Each row is a point. Each copy is the shape, with its points in the same order, stretched, turned, moved and blurred by noise. Say if it was mirrored as well.

Shape, 7 rows:
[[  5 -14  40]
 [-16  -8   6]
 [ -3  81   6]
 [ 44 -42   6]
 [ -2  -1 -11]
 [ -8  98  -7]
 [ 31 -50   1]]
Copy 1 (7 x 3):
[[-28  18 -27]
 [ -4   5 -30]
 [ 23  80  45]
 [-57 -43 -26]
 [ -8  -6 -16]
 [ 34  83  55]
 [-46 -50 -36]]
Copy 1 is: only turned
Copy 2 (7 x 3):
[[ -9  30 -12]
 [ 14  23 -35]
 [ 71  15   3]
 [-19 -14 -22]
 [ 23   4 -37]
 [ 89  10  -1]
 [-20 -10 -32]]
Copy 2 is: only turned
Copy 3 (7 x 3):
[[ -2  49  -8]
 [ -9  20  21]
 [-58 -49 -22]
 [ 43  41 -36]
 [  0   7   9]
 [-63 -65  -6]
 [ 52  45 -13]]
Copy 3 is: only turned

Shape, 10 rows:
[[ -8 -13 -10   6  22  25]
 [ 38 -19  -6   5  12  34]
 [-12 108 -21  -6 -15 -16]
 [  6 -34 -15  17 -25  20]
 [-10  -3  42 -44 -30  28]
 [-14  -8   1  -9 -11 -28]
 [ 16 -38 -16 -10  13  17]
 [-13   2  29   3   8  31]
 [ 40 -30  29   5  -3  33]
 [  1  -9  -6   9  11 -39]]
Copy 1:
[[ -8  29 -34   8  11  38]
 [ 22  41 -51 -17  17  17]
 [  9 -44  53 -78  71 -44]
 [ 19  64 -11  19 -14  30]
 [-27  34 -10  12 -26 -31]
 [  0  -8  17  16 -35  -3]
 [ -3  37 -37  11 -33  41]
 [-13  31 -31  11  23  -9]
 [ 14  43 -56  12  -1  -6]
 [  5 -32   5  18 -18   8]]
Copy 1 is: mirrored
Copy 2:
[[   4  -17    3   16  -22   -2]
 [  -2  -43   29   42    5  -10]
 [  38   70   -9 -121   17   16]
 [  33  -25   46   35   -3    2]
 [ -20   18   -3   25   -1   37]
 [  -9   33   16    7  -12   -4]
 [  -9  -21   13   54  -15  -17]
 [  -3  -11    9   10  -22   25]
 [ -20  -49   41   52    4    9]
 [ -19   18   28    3  -20  -19]]
Copy 2 is: mirrored

Shape, 14 rows:
[[ -1  37  23   2 -62 -22 -43  21  -4]
 [-41  45  57 -86 -60 -39 -21  56 -26]
 [ 48 -60 -30  28  46 -13  26 -22 -11]
 [ -3 -12  -9 -43 -87  24  -2 -12 -27]
 [-22  -5  32  18 -96   0  33  27  -7]
 [-33  46  18 -27 -62 -55 -49 -13   5]
 [-47 -30 -72   4  36 -16  38 -13  -2]
 [ -3 -43 -65  33  11   5  38   6 -23]
 [ 10 -27 -46  28  50  24   9  33  39]
 [-33   8  50  -3 -64  42  35 -45 -22]
 [ 12  30  -6  -4 -90  47   7 -29 -19]
 [-22 -28 -55  40  44  -3 -14   4 -60]
 [-24 -41 -44  20  59  15 -44   0 -13]
 [-17 -57   2   7 -70  20  -8 -20   4]]
Copy 1 (14 x 9):
[[ -13   22  -46  -29  -72  -12  -20   10   21]
 [ -13   34  -15  -52 -111   73  -53   -7    8]
 [  23  -51   12   16   39  -28   53   -5   18]
 [  -5  -16   12  -64  -68   -4  -50  -14   29]
 [  25  -12  -56  -59  -75  -45   -5  -18  -19]
 [ -14   62  -36  -44  -72   18  -42  -21   43]
 [   4   18   28  -32   60  -14    6  -56  -15]
 [   1  -26   18  -36   32  -47   34  -26   -7]
 [ -25  -38    0   30   43  -22   20  -20  -24]
 [  57   -3  -16  -32  -58  -43  -38   -6  -11]
 [   9  -23  -14  -61  -51  -33  -44   26   24]
 [  -8   26   38   -9   35  -37   55   -8   -3]
 [ -23   11   42   37   26  -25   17  -24   -4]
 [  10  -11   -9  -25  -56  -55  -26  -50   10]]
Copy 1 is: only turned
Copy 2 (14 x 9):
[[ 53  11 -28 -46 -25 -12 -31  43  35]
 [ 56  81  -7 -28 -20 -47 -13  -4  29]
 [-55 -36  19  -6  26   3  21  56   9]
 [  6  16  11  14 -13  -6 -47  40  42]
 [ 67  -7 -63  49   4 -35 -39  66  31]
 [ 47  20 -16 -58  -6  -7 -28   0  66]
 [-10 -28  43  14  18  -1  51 -30  74]
 [-23 -51  29  25   3 -10  26  37  45]
 [ 45   9  41 -21  11  30  71  19  16]
 [  4  19 -44  72  13  19 -43   5  25]
 [ -8  17 -33  47 -19  29 -42  48  45]
 [-31 -76  53 -36 -22  -5  23  -9  42]
 [ 14 -41  83 -76  -9  14  30 -28  23]
 [ 42 -30  14  -7  16  -6 -50  52  25]]
Copy 2 is: mirrored
Copy 3:
[[-15 -18  18  -4 -68 -13   2  35  15]
 [-52  -7  38 -33 -34 -29   7  73 -48]
 [  6  10 -60  25  70 -20  24 -14  35]
 [-24 -41  -7 -33 -60  34  45  16  -9]
 [ -9 -40  67 -23 -12  23  31  45  34]
 [-12 -48  -6  16 -46 -20 -32  43 -21]
 [ 43  17 -62  -3  90  -7 -29  60   5]
 [ 25  16 -41  -4  62   9   5  42  46]
 [ 59  59 -32 -15  24 -26  16  15  21]
 [-29 -37  54 -45  -7  40  -9 -35  15]
 [-14 -22  19 -10 -71  55  24 -21   8]
 [ -6  37 -50 -25  50 -10 -37  48  82]
 [ 24  27 -61 -43  13 -38 -26  21  43]
 [  8 -69   1 -33 -34  10  46   1  25]]
Copy 3 is: mirrored
